Every row gives one point. The points of each table are mixes of a few directions, plus a little noise. How many directions does each table use, and how many do they share? Where both have some left over, give the other angles between the two spaces (their principal angles), to ten degrees, smallest first.
(in the rows, 128 means zero)

First (6 x 2):
[[169 127]
 [126 129]
 [183 126]
 [113 128]
 [129 127]
 [ 48 131]]
Second:
[[142 128]
 [194 127]
 [161 127]
 [132 128]
 [ 55 129]
 [131 128]
 [ 83 129]]
Directions: first 1, second 1, shared 1

First:
[[127 130 128]
 [123 100 110]
 [131 147 140]
 [139 198 172]
 [120  67  89]]
Second:
[[142 100  99]
 [ 89 202 204]
 [125 133 133]
 [137 110 110]
 [140 105 105]
 [134 117 117]]
Directions: first 1, second 1, shared 0; angles 30

First, 8 rows:
[[142 123 105 155 118 126]
 [ 86  81  64 138 132 151]
 [143 166 124 103 155 152]
 [ 92 121 183  81 136 120]
 [118 121  44 136 151 171]
 [126 116 183 133 102  91]
 [147 128 181 145  99  88]
 [170 167 140 134 130 125]]
Second (6 x 6):
[[ 90 110 170  94 129 119]
 [182 151 134 169 106 106]
 [ 75 100 160  88 133 125]
 [133 121 116 144 121 125]
 [165 134  39 182 127 151]
 [123 152 149  90 151 142]]
Directions: first 3, second 3, shared 3

First:
[[158  80 136 142  95 136 145 119]
 [ 69 144 115 105 131 151 141  89]
 [134 157 128 129 152 111 108 154]
 [129 154 127 126 149 115 112 147]
 [ 91 176 118 112 160 124 113 130]
 [182  78 141 151  98 125 137 139]
 [228 103 150 168 124  88 105 196]
 [100  84 124 119  90 164 164  73]
 [ 62 175 111 100 155 139 125 105]]
Second, 10 rows:
[[ 92 180  82 125 171 122 181 107]
 [160  92 170 125  99 133  82 144]
 [113 181 125  99 210 131 147  99]
 [148  99 151 130 101 130 100 138]
 [144 118 163 113 137 132  99 128]
 [137 101 131 138  91 129 112 143]
 [ 76 198  63 129 187 118 202  97]
 [128  91 112 156  57 124 129 151]
 [127 135 130 126 137 130 127 124]
 [151  89 152 133  87 131  96 147]]
Directions: first 2, second 2, shared 0; angles 40, 70

First (8 x 9):
[[134 133 157 126 165 120  67 136 124]
 [162  82  75 133 102 156 157 121 151]
 [153 128 131 155 109 109 183  71 117]
 [132 139 168 106 134  82 105 140  90]
 [147  89  98 108 122 154 193  97 177]
 [ 91 126  97 106 127 164 115 183 153]
 [ 84 159 156 109 164 138  97 150 145]
 [123 170 138 180 105  98 105 129  64]]
Second, 9 rows:
[[105 107 109 150 161  69 118 145 131]
 [ 97 160 166 106  26 158 154  70 165]
 [127  78 155 150 145 144 112 150 108]
 [127 137 154 131 125 129 153 149 123]
 [143 124  94 126 153 128 109 124 121]
 [129 117 115 149 187  57 102 173 116]
 [169 116 142 120 134 172  66 128 103]
 [ 95 151 108 110  74 159 201  77 160]
 [158 160 111 111 141 136 132 132 121]]
Directions: first 5, second 5, shared 1; angles 40, 80, 90, 90

First, 8 rows:
[[119 142 157 121 122 125 133 152 127  94 134 111]
 [120 150 175 119 117 120 129 161 127  80 131 100]
 [120 120 102 134 139 114 114 146 133 146 136 120]
 [159 136 140 135 114 115 108  92 128 150  93 128]
 [135 131 118 138 131  96  94 141 135 151 116 105]
 [133  86  64 129 142 190 176  50 118 177 139 210]
 [118 142 156 122 123 120 127 159 129  94 135 106]
 [120 117 111 127 135 143 142 123 126 132 140 145]]
Second:
[[131 121 102 137 136 111 109 132 132 158 126 123]
 [130 122 107 134 133 114 112 131 132 151 125 123]
 [131 118  92 140 139 105 102 133 135 167 124 120]
 [131 117  91 141 140 102  99 134 135 169 124 120]
 [117 159 237  92  95 199 212 111 107   7 138 152]
 [129 123 112 133 133 116 114 131 131 147 126 125]
 [125 136 152 121 121 142 146 124 124 102 130 134]
 [127 130 136 125 126 133 134 127 126 119 129 129]
 [129 127 126 130 128 127 127 127 128 131 128 127]]
Directions: first 3, second 1, shared 1

First:
[[ 77 126  69 137  80 146 159 101 179 113 128  87 111 131]
 [201  94 109 158 107  80 111 165 161 107 187 150 122 108]
 [140 104 137 151 118  98 132 131  51 202 122 143 101 145]
 [ 44 147 115 159 116 109 124 106 153 160 102 120  23 171]
 [175 136 157 108 159 128 106 152 148  82 148 149 168 106]
 [128 145 116 115 131 145 123 133 205  59 146 119 148 112]
 [174 123 152 101 150 150 132 136  87 119 130 135 202 106]
 [ 99 120 121 134 112 133 147 110  78 178 102 116 115 144]
 [ 90 145 129 107 134 165 144 103 116 126  99 110 147 133]
 [151 140 178 110 172 127 106 141  98 127 118 153 146 127]]
Second (8 x 14):
[[141 138 143 116 146 134 117 135 143 104 132 135 145 120]
 [106 110 101 150  96 118 147 115 101 172 120 115  98 142]
 [133 132 133 124 134 130 124 131 134 119 130 131 134 125]
 [159 153 166  97 173 142 102 146 165  66 139 146 169 108]
 [130 129 130 126 131 129 126 129 130 124 129 129 131 127]
 [118 120 116 138 114 124 136 122 116 148 125 122 115 134]
 [ 69  82  57 186  44 101 178  93  59 243 108  95  51 165]
 [169 160 177  88 186 146  94 152 176  48 142 151 182 102]]
Directions: first 4, second 1, shared 1

First, 8 rows:
[[129 138 152 117 151  64 144 156 158  95 150 121 114 109 148 102  74 108]
 [143 113 173 104 151  77 146 150 152 102 154 130 122 125 141 104 105 117]
 [ 77 187  34 170  65 168 110 108 108 154  99 126 119 107  81 147 127 133]
 [172  79 179 114 181 152 124 123 118 132 124 122 147 156 178 140 155 135]
 [151 111 168 116 174  99 135 144 142 108 138 118 128 128 173 119 103 117]
 [121 126  97 141  99 187 113 101 100 160 106 135 139 143 102 152 176 146]
 [134 116 113 139 123 186 112 105 101 155 106 128 142 146 128 153 170 143]
 [ 98 155 108 123  81  92 141 138 144 118 146 143 112 109  73 107 114 124]]
Second:
[[127 121 141 121 127 121 127 133 136 122 131 133 122 137 122 125 135 130]
 [121  71 249  70 119  69 121 171 192  74 161 175  83 199  70 102 185 147]
 [132 160  59 160 134 161 132 103  91 159 109 101 154  88 161 143  95 117]
 [127 122 142 121 127 121 127 134 135 121 132 134 123 136 121 125 136 130]
 [129 138 107 138 129 139 129 121 117 138 122 120 136 115 138 133 117 125]
 [124 103 182 102 124 102 125 148 157 104 143 149 108 160 102 116 154 137]
 [130 147  89 146 131 147 130 113 107 146 118 113 142 105 147 137 109 121]
 [127 116 154 115 126 115 127 137 142 116 134 138 119 144 115 123 141 132]
 [134 175  29 175 135 176 134  92  75 173 101  90 165  70 176 149  80 112]]
Directions: first 3, second 1, shared 0; angles 30

First, 9 rows:
[[117 136 136 125 127 118 138 128 158 161 130 126 138 119 146 124 119 144
  154 112 159 138 123 117]
 [122 126 136 127 141 155 125 124 104 131 135 150 123 141 120 140 104 147
  132 114 115 120 119 118]
 [158 118 148 129 138 125 137 134 113 150 119 109 114 110 153 148 105 144
  151 107 122 106 109 124]
 [100 147 104 128 110 129 115 125 148  98 139 141 149 145 113 102 165 103
   93 158 138 153 152 143]
 [ 55 115  90 120 125 130 123 105 152  99 138 190 134 171  30  96 144 111
  110 154 129 172 157 100]
 [184 144 142 138 120 132 118 147  98 115 123  81 127 105 193 143 141 117
  105 134 112  96 120 169]
 [164 120 163 129 149 141 140 134 100 167 122 113 112 109 168 162  81 165
  166  87 120  95  96 118]
 [172 154 150 136 123 139 122 146 112 137 129  88 137 105 208 144 129 135
  121 119 130 101 114 161]
 [ 80  91  84 120 117  83 135 108 166  95 117 156 117 146  20  92 162  85
  118 168 126 170 161 101]]
Second (8 x 24):
[[127 130 132 120 131 101 148 111 137 127 120 105 132 110 123 121 133 130
  141 112 132 136 128 122]
 [138 163 132 143 121 201  83 160  95 122 157 152 143 157 189 145 122 139
   87 143 122 107 124 164]
 [131 153 142 117 133  93 164  96 136 125 118  85 149  96 145 117 140 137
  141  98 137 141 128 131]
 [132 154 140 121 129 118 145 110 129 126 126 101 147 108 156 123 137 137
  128 106 133 131 125 137]
 [141 177 142 136 123 184 102 143  99 119 154 127 155 141 199 139 130 144
   94 125 130 112 123 164]
 [127 112 123 127 130 118 130 128 134 130 122 134 118 129 107 126 126 122
  136 134 128 131 130 115]
 [125 114 130 117 133  77 161 103 150 130 109 103 125 103  97 117 133 125
  155 111 132 141 131 108]
 [107  19  85 141 123 134  92 173 144 142 121 214  52 178   7 135 100  93
  144 194 111 125 137  76]]
Directions: first 4, second 2, shared 1; angles 50

First (11 x 32):
[[128 113 147 141 135 107 117 135 110 148  92 163  82  95 141 127 182 145
   93  62 124 125 112 105 158 160  53 139 105 146  83 128]
 [127 171  83  89 103  81 124 172 155 180 130 129  60 114 157 132 109  63
   90  81  82 107 133 138 130  96 112 133  90 156  90 130]
 [135 116 120 113 113  79 123 144 124 161 144 152  76 107 125 130 131 136
   92  68 111 100 121 133 123 147 105 158 113 121 119 115]
 [123 117 148 152 120 182 142  79 143  85 132 112 195 165 109 133 125 142
  149 184 172 140 132 146 112 126 141 120 162 110 165 135]
 [137 140 102  99 139  71 113 184 114 172 136 140  65  90 144 123 120 114
  114  77  79 117 126 112 138 127 135 135  97 142 100 119]
 [129 189  65  72 134  79 117 211 142 179 141 105  67 107 165 121  78  51
  134 117  51 122 144 122 134  73 178 108  87 161  95 133]
 [138 108 121 118  97  89 131 121 131 153 163 150  93 126 108 133 121 145
   89  80 129  92 122 150 107 149 111 167 128 103 142 112]
 [120 110 170 170 132 178 134  82 124  94  81 140 164 139 128 131 182 152
  125 136 173 149 118 116 149 149  64 120 139 138 116 138]
 [128 107 154 149 159 172 130 108 108  82 132 109 197 144 109 122 122 166
  186 196 151 156 132 119 123 133 182 109 157 110 164 129]
 [119 120 156 160 126 194 142  76 139  78 112 115 194 163 117 132 143 138
  148 183 176 149 131 135 125 125 119 112 157 122 147 141]
 [129 115 143 143 150 181 134 101 118  77 148  96 214 160 103 125  98 158
  194 221 156 153 138 132 108 122 208 108 168 101 184 130]]
Second:
[[129 127 137 126 162 114 119 132 145  76 113 167 134 132 125 124 152 169
  137 179 125  83 139 167 109 179  98  73 164  95 170 114]
 [ 97 130 104 144 134 141 180 111 137 147 162  93 157 136 145  86 148 115
  126 137 156 157 141 107 126  94 146 133 141 159 146 109]
 [133 177 107 112 114 104 171 135 100 157 107 139  96 152 107 156 126 138
  143 115  99 158 183 123 130 111 113 110  86 135 114 111]
 [145 124 143 130 136 173 100 112 141 101 124 120 148 159 127 144 126 158
  157 162 141 147 113 131 123 150 146 113 170  93 139 146]
 [142 126 155 112  99  63 102 162  93 128  77 180  95  73  92 175  84  85
  101  94  81  70 129 172 142 112  93 151  39 139  89 138]
 [101 135  80 116 125  57 182 155 145 196 134 170  63  85 143  95 192 122
  105  99 115 128 146 169 113  86  65 131 117 126 137  84]
 [166  86 147 130  85 203  57 108 149 164 133  99 127 122 135 165 108 109
  153 101 150 196  39 131 135  74 171 209 154  82  83 192]
 [103 146 125 146 129 137 182 110 111 108 130 103 184 142 111 114 117 107
  140 169 144 141 171 123 127  95 147 113 106 165 149 112]
 [112 116 141 140 181 119 111 134 136  60 152 117 158 134 151  83 128 151
   94 143 138  53 134  92 131 225 130  83 161 158 162 114]
 [153 117 139 125 119 169  80 122 125 139 146  88 119 146 143 141  99 126
  121  82 130 153  89  70 147 152 167 165 138 133  91 163]]
Directions: first 4, second 6, shared 1; angles 60, 70, 90

First (9 x 32):
[[187 132 104 155  96 104 149 127 208 162 159  68 137  61  84 149 144 122
   81 112 150 120 103  56 110 135 127 160 156 135 130  87]
 [ 92 129 182 129 183 139 106 116  73  83  83 172 114 175 183 156 108 143
  153 144 105 140 161 197 160 103 122  63  95 115  95 160]
 [ 98 108 161 160 161 158 128 108  75  97 111 192 104 177 185 163 132 153
  167 155 122 143 143 196 180 125 122  87  99 131  98 149]
 [169 128 119 136 108 148 130 124 202 141 162  76 151  72 114 150 144 138
  107 132 132 138 105  85 117 130 136 142 138 137 131 119]
 [ 67 134 153 148 160 102  91 144  61 109 115 166 147 158 201 117 136 164
  151 151  86 162 169 178 158 127 100  81  98 136 108 144]
 [149 126 147 141 142 118 143 113 133 117 106 131 103 131 119 164 116 120
  117 119 141 114 132 132 139 114 128 113 132 116 108 117]
 [169 115  79 119  74 176 152 124 198 163 184  91 137  89  79 113 151 120
  126 126 154 120  79  74 106 155 151 195 152 145 163 120]
 [ 90 153 121  39 136 123 103 154  88 118 102 122 144 156 110  54  96  97
  138 107 111 113 143 139  78 118 144 138 132 109 162 161]
 [130 129  86 122  99  81 153 144 112 162 130 131 113 131  81  86 126  97
  114 102 149 102 121  97 106 147 125 175 156 128 152 100]]
Second:
[[ 57 105 124  53 158 171 103 133 114 117  93 197 114 173 160 109 107 131
  142 152 103 134 175 180 120 124 137  98 101 112 132 177]
 [192 145 136 218  95 117 123 129 192 136 203  34 191  48 144 156 175 174
  115 138 116 163  86  73 141 139 109 144 139 162 121 102]
 [122 120 119 140 117 167 133 119  97 130 142 154 113 150 138 121 139 128
  160 134 141 130 105 142 148 140 138 140 122 141 135 131]
 [140 128 140 114 141 106 142 126 144 116 103 119 118 129 106 143 108 115
  108 116 131 109 142 130 114 116 126 125 136 110 124 131]
 [147  92 145 154 119 230 151 101 145 101 170 141 130 148 153 168 146 161
  187 165 132 140  90 170 159 142 144 145 114 141 130 170]
 [204 160 145 181 114  31 150 135 178 134 133  29 146  63  77 155 128 115
   69  92 139 111 113  63 108 115 108 143 167 123 112  76]
 [ 65 131  99  77 138 125 106 137  61 147  91 202  95 174 138  78 115 101
  136 120 130 119 157 151 123 130 137 115 116 122 141 129]
 [ 96 146 114  89 143  80 114 145 100 144  86 151 112 138 115  95 110  99
  102 107 125 115 160 120 107 120 125 115 130 112 130 112]]
Directions: first 5, second 4, shared 2; angles 30, 40
